Each row of a before or after table is a point. The points were changed in one or more steps. Then noise was added and the rows were shuffled. The steps act on columns, c1 being the first. Write out the steps. A step turns or swaps two columns, mirrors them in a line or flattens them onto one, adds a multiple of one to another, or multiplies or shifts one. Angles are multiples of 10 degrees, from the lower column toward the higher: turns from -170 to 170, lines from 10 to 170 but not 90. Use the fewest steps. Two steps may share a column if one is a turn and the other turns, adds or multiplies; they go together, in the order done. Otherwise the lowest column goes first.

Before, 11 rows:
[[ 13 -21]
 [ 22 -25]
 [ 18  31]
 [  2   0]
 [  4  28]
 [-10  35]
 [ 18  34]
 [-16 -16]
 [-18 -60]
 [  0  30]
 [ 22  34]]
After:
[[ 30   5]
 [-30  20]
 [ 29  19]
 [-63 -17]
 [-15 -16]
 [ 34  21]
 [-25  12]
 [ 33  -5]
 [ -1   6]
 [ 30  -2]
 [ 33  17]]
Steps: swap c1 and c2

Before:
[[  0 -43 -11  15]
 [-12   8 -15   1]
 [ -9   4  16  -6]
 [ -5 -18  60 -10]
 [ -5   2 -15 -10]
 [ -6   9 -10  12]
 [ -1  -2 -10  -8]
 [ -2  -5 -10  13]
 [ -5  13 -11  37]
 [-13 -12  -3  14]
 [-25   7 -12 -16]]
After (11 x 4):
[[ 10  12  -7  37]
 [ -6  -3  -9  14]
 [-17  -5  44 -10]
 [  5   9  -7  13]
 [  0   0  -6  -8]
 [  0  10  11  -7]
 [-18   6  -3  14]
 [  2  15  -9   1]
 [-40 -22  -9  16]
 [ -3   5 -10 -13]
 [ -8  25  -5 -14]]
Steps: turn c1 and c2 by -60 degrees; multiply c3 by 0.7

Before, 13 rows:
[[ -7  13 -19  21  -4  19  -8  32]
 [  8  -4   8   4  14  22   2  34]
 [-14 -34  17  17  -6  -8 -29 -23]
 [ -2  27 -15   2 -14  10   5  29]
 [ -3  -2  10  -3  29  35 -20  20]
 [ 13  14  -7  -2   2 -26  -2   6]
 [  0 -11  -9   5   8  -9  20 -19]
 [  7 -12 -14  -6 -22 -29  14  14]
 [ 28   5 -32  -5 -17  -6  11  15]
 [-20 -15  39  17 -12  11  -5 -19]
 [-21 -26  40  42  -4 -12 -10 -18]
 [-30  -1   7  11  20  25  -4  30]
 [  3   2 -21 -23 -13 -21  13   5]]
After, 13 rows:
[[  0  27 -18  -4 -29  29   3  26]
 [ 27   5 -34  19 -36  13  14  11]
 [-32  11 -23   9 -14  39  -6  28]
 [  0  -1   8  -3  57  56 -20  20]
 [-33 -19  43  -4 -23  29  -6 -12]
 [-33  -2   3 -16  41  45  -5  34]
 [-30 -31  22  -1 -12  14 -30 -21]
 [ 10 -15 -17   2 -42  -8  15  11]
 [-57 -26  44   9  -3   5 -13 -10]
 [ 23   1 -19 -11 -26  -1  13   0]
 [ -4 -12  -6   5  17  10  20 -19]
 [ 12  15  -8   9   5  -2  -1   6]
 [  1  -4   1   7  28  43   1  34]]
Steps: turn c1 and c4 by 50 degrees; multiply c1 by 1.3; turn c3 and c8 by 10 degrees; multiply c5 by 2; shift c6 by 20

Before (10 x 11):
[[ -8   0 -11 -23   2  -7 -26  -4   6   6   0]
 [ 42   2   9 -18  -2 -23  26 -20  17  -4   9]
 [-14  -4   5 -16 -30 -14 -20   0   4  -4 -18]
 [ 22   4  -1  -5   8  12  15   9 -28 -10 -39]
 [ 34   3   9 -11  -1   7  21 -36  -1 -11  33]
 [-14  16 -15  -9 -16   9 -20  -4  20   0 -14]
 [ 19  16  17  18  19  13  10  -2 -25   9 -18]
 [  6  -1   7  10  17   3  16  10 -10 -17 -17]
 [ -8  27  -5 -10 -10  -1 -33  12  -3 -11  -2]
 [-16  15 -24  -9 -19 -20 -14 -10   1   3   6]]
After (10 x 11):
[[  9 -21  -1  24   7 -14  16  -2  28 -38 -39]
 [-21   7 -23   5 -18  23 -14  -2 -17   7   7]
 [ -4 -24  17   7  19 -10  10   7  59  -3 -18]
 [ 19 -38   9  -2  -1  30  25   6 -50   2   9]
 [ -2  14   4   7 -30  12 -21  -6 -31 -16 -19]
 [-21   4 -16 -10 -16  -6 -20   9 -39 -10 -15]
 [ 15 -32   9   8  -1  11  22  35 -16  12  32]
 [-27  -7  -4   9  -9  -6 -34 -11 -11 -13  -2]
 [ -5   7 -11  10   2   9 -27  -1 -44   6   0]
 [  5  -5   8   1  18  -8  16  -7  29 -30 -16]]
Steps: mirror c1 and c2 in the line at 150 degrees; turn c4 and c9 by 130 degrees; multiply c9 by 2; turn c6 and c8 by 150 degrees; add 0.7 times c11 to c10

Before:
[[-20  39  23 -19 -18  -1 -16 -20  -3 -12  18   2 -27 -12  32  -8  38 -16]
 [ 21   4   0  27 -23 -27   8   9  15  24 -25  23 -34  60 -27  14  24   2]
 [ 19 -25  13 -28  -6  44 -18  -7  14 -12  -6  13  31  14 -20 -28   0 -30]
 [ 12  40  22  10 -16   4 -21  31  -6  36 -18  19  11  -9   3 -19   7   5]
 [-13 -34  27 -23  10  -7 -16 -11  -9 -26  36   3  -8   5 -18  22  18 -35]
 [ 17 -23  -4  -9  -2  58  18  32 -21  -9  16  -8   8 -24  20   3  25  -3]
 [-18  -3 -16 -20 -24   5 -10   7  -6  -8   9 -15  46  12 -14  14  -1 -27]
 [ -8  -4  -1  26 -12 -10 -21 -39 -15  -2 -11   5 -24   4 -15  -2   0  34]
 [ -1 -30  -1  18 -42 -14 -22  26 -15  14 -38 -30 -48  -6  -9  -4 -34  19]]
After (9 x 18):
[[-29  -4 -15 -21 -24  -2   7  -4 -10 -14   3   5  46  11 -13 -20   9  -2]
 [-32 -34  26 -22  10  16 -17  -7 -30 -30  22 -15  -8   3 -18 -18 -22 -15]
 [-21  38  23 -20 -18   3  -2 -20 -14 -19  11   3 -26 -13  31   9 -40   4]
 [-14 -25  14 -29  -5  34  31   5  15  -5   3   3  30  14 -19  31  -8 -34]
 [  7 -23  -2  -8  -1  12  60 -42 -26  -2  -2   5   8 -23  20  -7  23 -18]
 [  4  40  22  11 -15  12  -2 -27   9  38 -18  -7  12  -9   3  25  31   3]
 [  7   5   0  28 -23 -34 -11 -26  27  31  -9 -28 -35  60 -27  -1  -2  -9]
 [ 13 -30   0  18 -42 -13  -7  13  12  13 -39  27 -48  -5  -9 -12  45  15]
 [ 26  -4  -1  26 -12   6 -15  26  -4  -5 -18  -5 -24   5 -15   5 -43  23]]
Steps: turn c1 and c10 by 20 degrees; turn c1 and c18 by -60 degrees; add -0.7 times c5 to c7; turn c6 and c7 by 60 degrees; multiply c8 by 1.3; turn c8 and c17 by 120 degrees; turn c9 and c11 by 40 degrees; turn c12 and c16 by 150 degrees
